Rows are points. Each copy is the shape, with its points in the same order, stretched, turned, moved and blurred by noise. Some copies are also mirrored. Which?
In the rows, zero is written as 128.

Shape (7 x 2):
[[138 139]
 [154 147]
 [ 57 142]
 [140 146]
 [105 138]
 [ 71 132]
 [144  92]]
Copy 1:
[[124 144]
 [126 169]
 [172  76]
 [126 152]
 [140 115]
 [156  83]
 [ 68 125]]
Copy 1 is: mirrored
Copy 2:
[[116 136]
 [123 159]
 [ 59  79]
 [114 146]
 [ 96 110]
 [ 80  82]
 [158 111]]
Copy 2 is: only turned
Copy 3:
[[136 117]
 [157 122]
 [ 84  62]
 [144 115]
 [113  98]
 [ 85  78]
 [110 160]]
Copy 3 is: mirrored
Copy 4 (7 x 2):
[[148 134]
 [171 125]
 [ 65 184]
 [155 134]
 [109 146]
 [ 79 165]
 [127  78]]
Copy 4 is: only turned

Shape:
[[185  92 144]
 [110 139 151]
 [ 95  96 104]
 [131 121  86]
 [155 165 104]
 [140 145 199]]
Copy 1, 6 rows:
[[115  48 108]
 [127 141 147]
 [ 66 129 151]
 [ 66 132 106]
 [102 143  82]
 [175 107 148]]
Copy 1 is: only turned
Copy 2, 6 rows:
[[162 181 163]
 [109 109 139]
 [160  81 115]
 [155 112 107]
 [128 163 106]
 [ 97 146 179]]
Copy 2 is: only turned

Shape, 9 rows:
[[148 159 143 162 143 142]
 [107  70 151 159 145 135]
 [134 124 134  99  95 152]
 [108  28  91  82 111 175]
 [140  94  54 113 107 125]
 [125 165 145 111  73 121]
 [160 132 125 176 155 157]
 [121 162 123 114 147 123]
 [205 162 156 139 142 113]]
Copy 1:
[[174 174 105 149 143 143]
 [126  84 135 165 146 143]
 [121 128 105 110 154 102]
 [ 84  13  81 109 140 125]
 [136  78  62  96  63 137]
 [124 174 120 120 133  81]
 [189 144  90 153 139 157]
 [119 166 104 122 121 154]
 [208 183 127  94 147 145]]
Copy 1 is: mirrored
Copy 2, 9 rows:
[[110 158 138 133 129 170]
 [ 53 119 141 129 162 111]
 [123 106 128 132  88 134]
 [116  39 156 119 133  69]
 [179 107 133 138 137  83]
 [119 148 114 150  66 136]
 [126 143 153 137 163 161]
 [122 165 138 101  92 131]
 [136 140  80 118 144 184]]
Copy 2 is: mirrored

Shape:
[[151 129  76  98 124 110 125 115]
 [148  88 148 144  71 155  64 106]
 [120 122 100 181 108  74 171 204]
 [140 101 156 173 131  57 136 135]
 [116  93 101 130  71 156 146 143]
 [105 137 121 166 129 142 117 109]
 [160 149 118 128 109 167 105 119]
 [113  82 102  91 122 160  67 136]
 [157 139 121 177 146 194 118 145]
 [111 130 137 118  86 127 111 150]
 [106 125 171 115  94 104 166 119]
 [211 130 132  79 128 136 104 161]]
Copy 1 (12 x 8):
[[122 188 119  89 126 130 126 146]
 [132 166 118  90 131 166  47  54]
 [ 47 113 140 140 114 190 184 207]
 [ 65 144  94 170 158 145 119 138]
 [114 127 128  84  71 179 143 119]
 [132 130 111 115 173 154 139 103]
 [165 148 121 103 148 158  94 122]
 [137 158 181  35 113 115  94  67]
 [149  82 123  93 173 158 103 135]
 [133 147 158 128 114 163 128 110]
 [139 132 108 189 101 145 153 119]
 [159 160 153 113 113 119  54 164]]
Copy 1 is: only turned
Copy 2:
[[132 105 156 103  97 105 105 102]
 [127  88 135 210  66 170 126 155]
 [159 156 145 132 110  51 200 179]
 [118 133 160 170 113 114 201 115]
 [161  99 102 137  90 115 156 177]
 [123 137  98 149 120 130 131 148]
 [163 117 127 145 100 138  95 122]
 [126  92 168 122 100 149  79 175]
 [197 177 117 123 109 147 123 142]
 [139  96 137 175 120  95 112 177]
 [129  76 120 175 148  91 157 137]
 [193 107 199 116 106 122  88  97]]
Copy 2 is: mirrored

Shape (16 x 11):
[[119  89 129 129 168 108  99 134 123  87  86]
 [131 224 117  98 184  93 133  99 179 148 162]
 [ 55  84 166 156 169  81 134 149 147 139 127]
 [ 62  98 148 146 189 113 143 146 101  57 128]
 [146 163 116  80 112 166 154  58 147 159 177]
 [105  93 129 159 150  93 115 147 131  78 162]
 [ 71  96 140 104 177  74 142 133 107  98 128]
 [ 82 130 177 119 143 118 109 158 112  94 109]
 [106 157 108 125 158  96 101  67 131 148 129]
 [ 46  98 131 123 157  99  76 177 101 100 143]
 [146 133 164  88 165 194 106  57 160 137 154]
 [ 58 115 147 150 133 109 126 126 107  77  92]
 [143 165 153 116 136  59 128 120 144 137 141]
 [ 48 103 124 166 150 100 119 176 153  77 101]
 [149 178 118 137 171 129 144 122 114 178 142]
 [152 135 106  52 144 174 145  90 162 151 126]]
Copy 1:
[[158 125 139 173 127  74 124 117 135 106 170]
 [122 187 119  79  72 123  98  66 113 224 118]
 [130  96 147 103 128  86 141 153  63 139 160]
 [140 130 134 161 151  76 175 117  78 108 218]
 [113 147 103  59 146 126 105  50 126 160  76]
 [145 132 159 134 135  95 182 129 118 130 168]
 [146 132 137 104 124  67 140 120  70  85 199]
 [124 145 155 172 126 131 125 135 104 113 168]
 [163 114 121  94  98 128 108  74 117 153 141]
 [149 133 157 137 149 125 157 167 126  75 224]
 [ 99 131 134 126 163 111  77  46 162 163 125]
 [132 107 120 160 122 118 158 126  80 100 172]
 [150 156 169 102  90 126 116 107  93 166 109]
 [129 114 116 163 111  99 182 163  91 122 182]
 [165 163 111 108 146 127  92 102 105 202 106]
 [108 148  84  89 143  81  81  70 147 134  98]]
Copy 1 is: only turned
Copy 2:
[[155 171 175 156 161 106 135 103 127 133 112]
 [106 141 110 121 102 179 158 157 171 154 162]
 [ 89 157 159 129 157  98 180 101  84 115 115]
 [133 149 196 170 152 111 171  61  82 131 146]
 [114  98  78 106 130 152  99 109 182  89 150]
 [151 132 153 165 146  75 163 113 107 132 141]
 [125 174 173 143 158 132 163 109  81 111 157]
 [128 138 153 178 154 140 175  93 112  98 103]
 [118 179 103 143 131 134 128 115 152 139 146]
 [107 150 161 219 173 112 158 118  84 116 127]
 [107 106 118 127 166 143 123  75 235  97 132]
 [134 161 158 176 133 105 160  68  96 108 110]
 [149 154 102 114 124 146 180 154 128 122 133]
 [115 150 187 183 124  85 159 104  86 130  98]
 [123 131  98 104 146 160 125 112 119 167 126]
 [111 117 132 100 150 166  80 124 186  97 126]]
Copy 2 is: mirrored
